Rows are points. To make a cloud, some directions were put in groups of two or more. Within a group, all points are equally far from the middle, so they leave a hole (a ring in 2 directions, a hollow ball in 3). The other directions are filled evenly. Then the cloud was stretched, turned, moved and blurred a little. Count the holes, and give their numbers of directions, smallest first.

Cloud (21 x 3):
[[-33  -3 -34]
 [  1 -11  35]
 [-19  22  31]
 [ 48 -11 -10]
 [  8  55 -37]
 [ -6 -46  30]
 [  1 -13 -46]
 [-35 -20   6]
 [-10 -42  29]
 [ -4  15  32]
 [ 20  53 -14]
 [ 23  35   9]
 [ 24   5  26]
 [ 52 -19   2]
 [ -2  11 -48]
 [ 12  60 -30]
 [ 30  29  -2]
 [ 28 -30 -41]
 [ -3  29 -48]
 [ 38  13  -3]
 [ 23 -16 -42]]
Holes: 1 (2)

Cloud (52 x 6):
[[-56  29   4  24  20  -8]
 [ 11   9 -24 -29 -25 -26]
 [-24  -8 -45   9 -19 -19]
 [ 18 -14   8  16   1  45]
 [-26   3 -30   8   0 -26]
 [ 14  17  -2 -51 -35 -10]
 [-20  13 -20   8  24  -6]
 [ 23 -15   7 -24  10   0]
 [  4 -20 -26   3  21 -23]
 [ 31  -6 -32  19 -30   8]
 [ 43 -39  10   3 -12   2]
 [-28  26 -20 -26 -15  -2]
 [ -4  52 -14  15 -14   9]
 [ -2 -17   5  -5  -5   1]
 [-41  11   6  16  -6 -19]
 [ 16   6 -17  23  -9  14]
 [ 11  32   3 -16 -18 -10]
 [ 13  -1  11   8  22  -3]
 [ -7   6 -28 -40 -18 -22]
 [ -9   1  15  19  34  20]
 [ 22   7 -18 -10 -26   7]
 [-10  23  20  17   3 -25]
 [-40  60  24  23  -6  -5]
 [ 15  -4  -3  48  13   6]
 [ 11   7  18 -15   8   7]
 [ -7   3   3  23 -11  10]
 [ 10  17  11  13 -25  37]
 [  6   0 -25  19 -27  -6]
 [  3 -21  -1  -1 -22  21]
 [ -6   5 -15   6  25  20]
 [ -4  45  26  21  27  -2]
 [-11   8  11  45  26  11]
 [-19  40  10  15 -16   4]
 [ 30  25  11 -21 -20   9]
 [ 18  -1 -22  -6  11 -22]
 [ 30 -47 -10 -23  -8   2]
 [-32  21  10   3  -6 -14]
 [-24  22  33   3 -30  30]
 [ -7  18  21  34  34   6]
 [-16  24  36   4 -18 -11]
 [-23  20 -30  -7   4 -13]
 [  1  -5   1 -12   7   5]
 [ 24  26  -9   3   9  30]
 [ 25  20 -26 -14   2   6]
 [ 14 -16  -7  11 -28 -26]
 [  6 -26  18  15  -8 -18]
 [-12 -18  -4 -16  -2 -18]
 [ 22 -32  -2  11   9 -25]
 [-10  -3 -39  20  29  -9]
 [-53   0   3   2  15 -21]
 [ 33  13  -8  -6   9   6]
 [-11  19  15  35  -3  10]]
Holes: 0

Cloud (88 x 8):
[[ -8 -46 -27   7 -17  17  36   8]
 [ -2 -44  -8 -11  -1 -23  38  30]
 [-33  28  -3 -10   0 -21 -21 -29]
 [-30 -36 -12  -2  -7 -19   2   8]
 [ -6  12 -29 -30 -10  11  -7 -26]
 [-13  10   6  40   5  11  10 -28]
 [ -2 -25 -27 -34  30  -8  38  -3]
 [ 13   9  48   7  -5  -7   4   3]
 [-10 -18  20 -53   1   4   5   7]
 [-36 -15 -21 -11 -27  14  41   3]
 [-27   0   8 -24 -22  46   0 -16]
 [ -4  -1 -13   7 -24  -4 -16  -6]
 [-12   1   8  -5  10   6  57  11]
 [ -7   3  52  16  29   0  25 -21]
 [-11  -5   7  17 -40  36  39 -17]
 [ -5  10 -33  -3   7 -18  41 -14]
 [-11 -26 -35 -23 -15 -31  16  27]
 [-30  15  -6  30   9 -37  33  -5]
 [ -9 -24 -19 -15 -20 -26  -5  10]
 [-34 -14 -28 -42  -9 -32  14 -14]
 [-55   0 -27 -19  -9  -4  32  26]
 [ 15 -50  33   1  -5 -20  34 -16]
 [-37 -16  12 -22  46 -13 -10  19]
 [  4   5 -42 -20   9  14  14 -13]
 [-13  22   4  -7 -12  28  -8   4]
 [-16 -13 -34   7   9 -34  17 -16]
 [ 12  -5 -24 -40  17  13   4 -16]
 [-36  23 -25   2  15 -51  28   7]
 [ -8 -32   4 -25 -29  -8 -11  -6]
 [-10 -44  25  12 -21 -11  31 -20]
 [-18 -11 -49 -11  31  -2  -2 -11]
 [ 34 -24  11 -24  -1  17  -8 -14]
 [-36 -34 -38   4  18 -19  23   4]
 [  4 -22 -11 -10  40   1 -13 -11]
 [-24  -7 -42 -51  -1   6 -12  -7]
 [-20 -17   1 -20  19  29  19 -26]
 [  9   7  10  13 -14  42  33 -13]
 [ -9   1 -13  40 -30   5  33   3]
 [-28  14  26 -20  25  29  -2 -18]
 [-28  19  17  19  18  21 -16 -21]
 [-24 -24 -46  -4  30 -46  31  10]
 [-15  -4 -51 -21 -20 -30  23  16]
 [ 42 -28  10 -25  -2   5  22 -14]
 [  2  -9 -16  16 -29 -30  27   4]
 [-17  29   2  -9  31  19   5  -5]
 [  0  -9 -10  -2  28 -41  -3  34]
 [-31  22 -48 -34   6 -27  -4  25]
 [-21 -28  -4 -32 -12   5  -7  20]
 [ 11 -29   1  10  -6 -46  26  -4]
 [-21   6  12 -11 -27  50   4 -20]
 [-45 -16   6  23  -9  -6  12  13]
 [-29   3 -32   4  18 -60  16   7]
 [-55  -9 -35 -46  24 -27  -3  19]
 [-26   0   4   4  12   6  52 -12]
 [-14 -21  -5 -48  -9 -38  32 -12]
 [  0  14 -42  -8   6  27   3  12]
 [-37   0  11  38 -19   0  11  -4]
 [-52  19   4 -26  30  -8   6  22]
 [ 11 -32  -9  12  13 -20  24 -20]
 [-14  -7  16  -5 -15   5  60 -11]
 [-11   7  26  -8  -6  -6  38  18]
 [-21  17  -2  -5  19 -14  51  22]
 [ 24 -26 -27  -7 -20  10  30 -15]
 [ 21 -34  29 -17  13  10 -20 -23]
 [-32 -15  -8 -57  -1 -22  10   9]
 [-15 -40 -41  -8 -19  -7  34  22]
 [-21   0  17  29  19  25  20 -23]
 [-32 -23  -4 -13   3   6  -2  39]
 [-23 -16 -42 -37   6 -43  36   8]
 [-29  15   9  30  -5   1  21 -35]
 [-49  17  -7  -6  -2 -21  40  11]
 [ -7 -28  -3 -26  -4  -7 -22  10]
 [ -3  -8 -10 -14 -12 -25 -15  13]
 [-11 -14 -11 -22  51 -48  -4  22]
 [-32  25 -17   7  -8 -19  13 -29]
 [-24  -4 -32 -45  37 -55  13  22]
 [-28  27  -7   3  -9  21  13 -32]
 [-26 -32   2  -7  25 -36  34   3]
 [-25 -36 -11  17  -1  22  10  -5]
 [-14 -41 -10   0 -15 -28  15   1]
 [-27 -15 -21 -49 -22   8  -3 -24]
 [ -6  15 -31   3  -7  -1  42 -14]
 [-15 -30  22   4  20  -8  39 -20]
 [-18  18 -27 -28  -5 -35  11  23]
 [ -7  -1 -46 -13 -29  -2  16  -6]
 [-13 -16 -31 -41  40  16   1  -4]
 [-52 -18  -6  -6   4  -3  -4 -11]
 [-23 -25   6   6   5  38 -13   5]]
Holes: 3 (2, 2, 3)

Cloud (100 x 9):
[[  7  21  17  18 -15  28 -16   2  19]
 [ 11   5 -20  33  11   4  14 -26   6]
 [  0  18 -26 -19  18 -17   6   8 -29]
 [ 60   5  21   5   6 -26   1  -8 -16]
 [  1 -21   8   9  49   7 -10 -10  -8]
 [-31 -11  23   0 -10  28 -15   5  11]
 [ 19  13  15   4  18 -11   9  41  18]
 [-33   4  23   1 -22  -1 -38 -17 -16]
 [-10  21  10  22  23  11 -20 -11  10]
 [ -6  -3 -15  14  -2  -6  27 -10  11]
 [ 10  -7   3   6  31   0 -32 -10 -30]
 [-27 -10   5 -30  15 -17 -28  15 -18]
 [ -3   9   9   4 -45   8   7  20 -11]
 [ -1  27  -7  22  -4 -10 -27  -4 -27]
 [ -4 -14 -10 -17 -22  41  21 -12 -14]
 [-21   1  29  13   8 -12  17   3 -32]
 [ 20   6  15  26   7  30  -9   0  17]
 [ -2 -16  11  39 -23  29 -26  10  -9]
 [-19  12 -13 -27  22  30   7  19 -15]
 [-12  -4   4 -18 -21 -39 -16   9   5]
 [  2  -5 -41  13   4   5  18  20   0]
 [ -5 -27  16  -4  37 -17  17  31   9]
 [-13 -38   4   3  11  -3  11  21 -27]
 [-14 -28 -25  14  19  42  10  -8  14]
 [ 32  -1   4  14 -24  31  -3  15 -18]
 [ -1 -13  14  14  18  23 -20  17  29]
 [-28  -1 -17   5  15 -16 -33  -8  19]
 [-16 -16   5   9  36 -36  -2   4  -1]
 [-14 -27 -17  14  14   3   9 -32   6]
 [-12  11   7  21 -13 -12 -30  -8 -41]
 [ 16  11   1  -2 -33  21 -17  32 -12]
 [ 34  -3 -29 -16  42  -7 -32  -7   0]
 [ 19 -10  -2 -15  12 -13 -35 -34 -10]
 [  9  16 -38   5 -24  12 -20 -33 -13]
 [ 18   7 -11  32  -4  25   6   6  18]
 [  0 -10  -8  11  -7 -18   9  24 -29]
 [-19  29 -14  10 -30 -12 -16 -20   0]
 [ 15  -3 -33   8  22  29  24   4  -9]
 [-27  13 -31 -19  41   1   9   5  -9]
 [-13 -36   8   8  -5 -16 -10   6 -32]
 [  9  -7 -12  -1 -16  35 -26  34 -17]
 [ 23   6   7 -10 -11 -44  28  -1  -9]
 [  9 -19   5   9  19 -13  12  50 -16]
 [ 29  11  -3 -27  12 -20 -19 -39  10]
 [  0  -1   7  10 -34 -25 -10   3 -31]
 [ 14 -30   5  15  43  24  -7   2  -2]
 [ 20  11   2 -17   3   2 -30  57  -4]
 [ 27  -2  20 -24 -11   6 -31  41 -12]
 [  5  25   3 -36   0  -8  -2  -1  33]
 [-34   1 -48 -13   2   2  -6  -1 -20]
 [  5  28 -31   3   8  17 -23 -12 -28]
 [-30  12 -15   3 -16 -11 -23  17 -31]
 [  9 -22  11   2   5 -17  -7 -51 -16]
 [-30 -20   2  41  15 -10 -16   6 -26]
 [ -8 -19  14 -23  -8 -16 -38 -16  -2]
 [ 33  -8   0 -12 -29  -1 -36 -25  13]
 [  4 -11  12   0 -11 -19 -42 -24  -7]
 [ 13  22 -22 -45 -17 -32   1 -10  -8]
 [ 16   5  25 -11  21 -11  -3  21  35]
 [ -1   1 -27  28  -4  11 -46 -23  -5]
 [ 21 -22 -47 -26   6 -11  -4   2 -12]
 [-57  11 -24  -1   8  -9 -18  10  -3]
 [  8  -7  -6  -1 -22 -13   0  39   4]
 [  7  -5   3   5  -9  -9 -54  22   3]
 [  2  17 -48  12  22  -8 -14 -12   5]
 [ -2  19 -21  -1  25  15  25  12 -22]
 [ 25  15   7 -18  16 -11  19  49   5]
 [ 46  -8  -6  18 -12 -10   0 -19   2]
 [  9   4 -25 -44  39  -4  -3  -1  -1]
 [ 11  -1  31  -4  17   5  10 -34   6]
 [ 33  -8 -14  16 -21 -11 -29 -10   1]
 [ 54  18  -1 -29   5   1  23  14  13]
 [-10 -22   1   0  17  -7  17  13 -41]
 [ 20  -9  31  27  -6   4   3   0 -34]
 [ 22  12  -5   3  -3  31  -4  -3  31]
 [ 12   6  11 -19  13  31 -12 -23 -18]
 [-35   5   7   0   1  15  -9  41  16]
 [  2  28 -10  36  25   5   1   5  -3]
 [ 21 -16  20 -23 -29 -15 -13 -16  31]
 [ -9  23 -24  11  19  40 -25  -8  23]
 [  1 -12   4  14  14   3  18   0  27]
 [  0  -3 -13 -19  45   3  25   0  12]
 [-13   4   1  29  15  15   9  29  24]
 [-19  23   6  16 -18   6 -40  -4   7]
 [  9 -43  11 -28  -1   4  13   4  -4]
 [ 40  12  -8 -19 -27 -23 -27 -32   8]
 [ 36  29  -2  -3  -4 -24 -15 -18 -17]
 [ 27   4 -14  19  20 -14   2  22 -24]
 [ 10 -19  33  18 -34  23 -18  -4 -14]
 [  1  18 -28 -36 -13   8 -15  -9 -23]
 [ 44 -11  22 -15  32   5 -19   5  -4]
 [-21  11   6  -4   1 -25  28  -8 -27]
 [-24 -30 -15  11  12 -15  -8 -22   5]
 [ 15   4  13 -21 -10  -6 -35 -14 -40]
 [  4   6  30 -56   6 -17  21  16   8]
 [ -3  22 -19   6  -5  -5 -24   6 -39]
 [ 24  11  19 -34   4 -21  35  24  15]
 [ 40   3  16 -30   2  18   3  20 -22]
 [ 44 -36 -22 -19   7  10   7  -2   2]
 [ 32  -4 -12   0 -33  20 -25 -20   7]]
Holes: 2 (3, 4)

Cloud (89 x 9):
[[ 17   5   8  -1   8 -20 -18  -5   9]
 [-28 -15 -17  -9  11  12 -28 -20 -35]
 [ 26   0  25  10  16 -17  26 -12  -9]
 [ 25   0 -15   8  -7 -20 -11   7 -14]
 [-15 -12  19  -5  -4  13 -21 -14  34]
 [ 14  15  11  -3 -15  -4  -5  12  29]
 [-15  11  -1 -17  32   7  32 -28  -9]
 [-25   9 -12 -23  24  25  40 -21  12]
 [-25 -24  -3  -9   5  40 -30  -4  19]
 [  6  -3  13  25 -26  -4 -24  -8 -11]
 [ -1   7  12  -6   2 -12  -2 -15  24]
 [ -6 -14  12  -8   8  12 -19 -15  28]
 [  7 -16   2 -48   4  11  -4 -21 -25]
 [ -2  19 -10 -27   8   4  -4  11  -2]
 [  0  19  -9  11 -24   2 -31  17  15]
 [  0  13  -8 -29  11  -3  -6   0  11]
 [ 12  -5  21  -9 -11 -25  23 -19  -9]
 [ -3   7 -15  19  -3  13 -12   4   9]
 [-18  12  30   4   0 -27 -18  26   5]
 [ -5  17  -2  29 -17 -16  -9 -18  26]
 [ -6  16  -8  31   5   4   2  14 -14]
 [-19 -25  11 -16  -6   3 -10 -13 -24]
 [-19   1   2 -46   1   9  10   2 -13]
 [-21  38  14  19   1 -21 -25  18  -2]
 [-21   4 -19  15 -12  20 -28 -10  24]
 [ -6  13  10  14  15   9   2 -27   5]
 [ 13   9   7  26  -6 -35   2  20 -13]
 [ -9  23 -23   4 -18   7  -7 -21 -11]
 [-17  -1  -1  13   5  -2 -16  -1  29]
 [-14   2  25  10  -1 -29  20  -6   4]
 [-11   7  13  19 -24 -19  -6  16   1]
 [-13   2  12  -7  18 -14 -22  -7  -3]
 [ -8   0   5  24 -12 -22 -14 -13   3]
 [  3   2  27  33   4  -7  -6   1  10]
 [ -5  -9 -25 -31   9   0  -1   1 -12]
 [ -5   5  -2  17 -34  24 -13  -3   9]
 [  2  27 -28 -12   1 -17 -10   9 -22]
 [ -9  23  13  29 -13 -22 -13  12  22]
 [-17 -11  25   0   4 -29  15 -11  -8]
 [-12  -1  15 -42   9   6  -5  -7 -14]
 [  2  21 -29  -7   0  -3  -8  -3 -23]
 [-15  19  24  14   5  -2  26 -16  16]
 [ -5 -13   3 -39  20  16  -2 -13   5]
 [  8  17  17  17  -4 -14   2 -16  -3]
 [  3   3 -31  24   0  13  -7 -10   3]
 [  6   1   9  -9   7 -21   8   3 -20]
 [ -9   3   0 -16  -3   4  18 -10  24]
 [ -5   7  17   0 -19  -4 -14 -19  16]
 [ 15  18 -18 -19  -2   8  -8 -24 -13]
 [  3  22  11   9  -1 -21  15  -3 -23]
 [ 14   7 -13  10  17 -29  -6  -2   7]
 [ -2  -3  -6  23 -17   9   4  -6  30]
 [  4  -1  -8  -5  -8 -35   0  13  -4]
 [-14 -19   4  -1 -21  13 -17 -12 -27]
 [ -7 -26  -3  15  -8   7 -23  -9   2]
 [  3  16 -26  -6  -2 -15 -21  15 -14]
 [ -8  -4 -16 -36   2 -13 -21  -1 -25]
 [-14   7 -31  -8   4   2  10  -6  -9]
 [ 26  11  -4 -21  -2  -7   1  14 -38]
 [-11   5 -10  -3  28  16 -23  12 -21]
 [-14   0  -7 -23   3  16  26  -8   8]
 [-18  28  15  12  -6 -24 -23  33  23]
 [ 13  12  14  29 -13 -10   8   3  28]
 [  4 -24  -9 -19  25  13  28 -25  -7]
 [ -6  10   7 -34  13   7  13   0  19]
 [ 14 -20   5  -6   7   5  41 -12 -22]
 [ 10 -37  17   6  -5 -14   9 -37  14]
 [-10  -4 -29 -16  31  14 -24  -4  -5]
 [-17   5  31   7   2   6   2  -7   9]
 [ 18 -19  13   6 -23 -40  -7 -16  -1]
 [  7  28   1 -13  16 -16   9  -8 -13]
 [ 20   4   9  32  -6 -14  11 -13  -2]
 [  2  -9  -4  -4  -3  16  -7 -16  16]
 [-17  43   1  -9  -2   4  -3   8 -12]
 [  0  15  -6   3  -2 -26 -48   2 -18]
 [  2 -16   5 -21   6  -6  -3 -38   1]
 [-23 -11 -18  -8  20  10 -10 -10   0]
 [-18  -1 -15  11 -11  -7 -32  14 -17]
 [  3 -12   9   4  -6 -37   5   2 -16]
 [ 14   2   2   7 -26   1  23  -9   9]
 [-38  19  -1  -7  10   2  -2  12   4]
 [-18 -20  13  28 -15  11 -24 -18  25]
 [ -4  20 -26  -7  -7   5 -21 -10  22]
 [-15  11   6  45  -8 -16  -1  11  12]
 [-15 -18   8   0  21  -1 -18  -1  -3]
 [ -8  16  12  19 -33   0 -55  10  19]
 [  1  12  12  20  -2  18  18  -9 -29]
 [ -6 -13 -26 -11  22  -4   4 -12  -8]
 [ -6   8  10  60 -19 -32  -2  24   8]]
Holes: 0

Cloud (86 x 9):
[[  9  34   7  16   5  14  -3  -3  -2]
 [ 17  22 -10 -10   5   8   8 -33 -29]
 [ 21  13 -26 -18  20  20  -5 -21  18]
 [-24 -16  33  -6 -33  37   3  -5   2]
 [ -5  -5   3  -3 -22 -35   7  17 -24]
 [  5   5  14 -30  21  -1 -13 -26  24]
 [-31  -1 -17 -23 -18 -20   9  12 -24]
 [ -1   5  -8  32 -27   1  28 -25  30]
 [-10  -7  40  -2 -10  31   6 -20  15]
 [ 18 -30  20  19 -10  24 -14 -11  30]
 [ -7 -22  17   5 -31  11 -11  32  21]
 [ 12  35   5   5   0   1   9 -10 -18]
 [-18  -9  -5  20 -34   3  28   6 -29]
 [-12 -28  33 -19 -50   6  -8   0 -26]
 [ 28  20 -12 -22  19   2  17  -2  14]
 [ 20   0  22 -10  -6  14  -3   1  48]
 [ -6  28 -17 -17  16  -1 -24   6  -5]
 [  1   0  -5  32 -16   3  44  -5   4]
 [-22  -7  38 -24  -7  41 -15  -1  -7]
 [ 20 -10  32   1   2  12 -23   0  46]
 [-11  20  -2   5 -22   8 -23  -6 -36]
 [-22   9  52   3  -6  25  -8  -1  23]
 [ 13   5  -9  10 -22  32  -3 -17  -7]
 [ -2 -34  28  -2 -43  10   8  -7 -22]
 [ 30  -7 -11   1  -5  11   2 -15 -23]
 [ 23  39  -3   1  22  20   7 -16  24]
 [ 35   9 -16  11  -7 -21  16 -28  20]
 [  0  15  -6 -23   3  18  12 -28 -31]
 [-19 -11   6  11 -33   0  16 -29   7]
 [  4 -17   6  50 -27 -11   2   8  13]
 [ 25  12  15  13   5   3   6  -5 -16]
 [ -4   0  13  10  12  -2  21   4 -15]
 [-27   4  17  -4 -26 -17 -12  -5 -46]
 [-22   1 -10 -23 -19  16  12 -17 -34]
 [  3  28  22 -24  11  -3  -7 -32 -24]
 [ -9  -6  34  17 -60  19 -12  11   9]
 [-22  30  25 -21  11  29 -38  -8   5]
 [-19  20 -13  -9  -7 -24  16 -25 -34]
 [ -9 -22 -15 -33 -15 -15  14  -8 -18]
 [  2  18  -5  -1  26   0   8  -8 -27]
 [ 12  12 -22   0 -20  16  29 -12  18]
 [  2   6 -31 -12 -10 -32 -10  -3 -36]
 [  1   8 -30 -11 -33  -9   1   9  -5]
 [ 22   8  -7  22 -16 -34  26  -8  15]
 [ 11  10  41   8 -17  40 -24 -22  29]
 [ -1 -20   7   5 -40   5 -15  25 -34]
 [-34  -9  34  -9 -52   6  -9   6  -7]
 [ -1  20  -2 -22  16 -38 -12 -18 -20]
 [  7  14  23  -3   5   6  -6 -46  12]
 [  1  -8  29 -45  -9  -3 -24   5 -26]
 [-10 -13  14 -22 -15  17 -39  18 -45]
 [  5   1  23 -13 -51  30  -5   5  -9]
 [-12 -35  37  -1 -27  14 -20  23  15]
 [  3   1   9  -3 -33  20 -39 -17 -17]
 [ -6   0  -2 -16  13   6  32 -12  -3]
 [-25 -31  19  30 -50  17  12   6  -7]
 [-33   0   7  14 -26 -10  -2 -22 -20]
 [-14  29 -36 -17 -10   0   1   0 -17]
 [  0  -1  -9 -11 -21  28  -8 -11 -42]
 [ -9  -6  51   2  10  34 -22  -9  19]
 [ -2  -6   8  10 -22  26 -20  30  -9]
 [-18 -43   0  13 -26 -17   3   0  -1]
 [-14  14  33 -13  27  21 -23  -8  15]
 [ -9   6 -11  24 -16  18  10 -27  27]
 [ 13  28 -30   6  -4 -27  15  -8  16]
 [ 11  13  11  46 -16  -4  18 -10  17]
 [ -5   9  -5  -8  -8 -15 -39  -3   0]
 [ 13   9  34   0 -30  -5  -8  13  -1]
 [ 14  -9 -27 -12 -27 -12  -5  -6 -36]
 [  1   8 -11 -13 -43  -1 -12  11  -8]
 [-21 -42   9  -2 -31   1  -6   5 -33]
 [  7 -17 -15   6 -36  -4  -9  12 -31]
 [ -7  33  12  19 -15   2 -15 -12  24]
 [ -2 -14   7  28 -39  28  23  -8  16]
 [ -9 -18  -8 -37  -3  15   0   1 -22]
 [  8   0   2  -5  -3 -38  25   4  -4]
 [ 14  21   9  12  12   3  11   6  48]
 [-13 -29  -2  41 -24  11  17   5  24]
 [ 26  23  -1  10  10 -21   8 -29  41]
 [  7  23 -16 -13   4 -31 -20  -5 -21]
 [  4  -8   7 -12  -4  30 -50   0  -5]
 [-30   8   4 -13 -33  -1 -13  -5 -51]
 [  1  -1  21 -21  24  33 -31 -17   8]
 [ 12  11  42  28  -6  35 -13   7  29]
 [ 17 -28  -3  33 -31  -6   6 -15  16]
 [  1 -14 -14 -21 -16 -32  29 -18 -24]]
Holes: 3 (3, 3, 3)
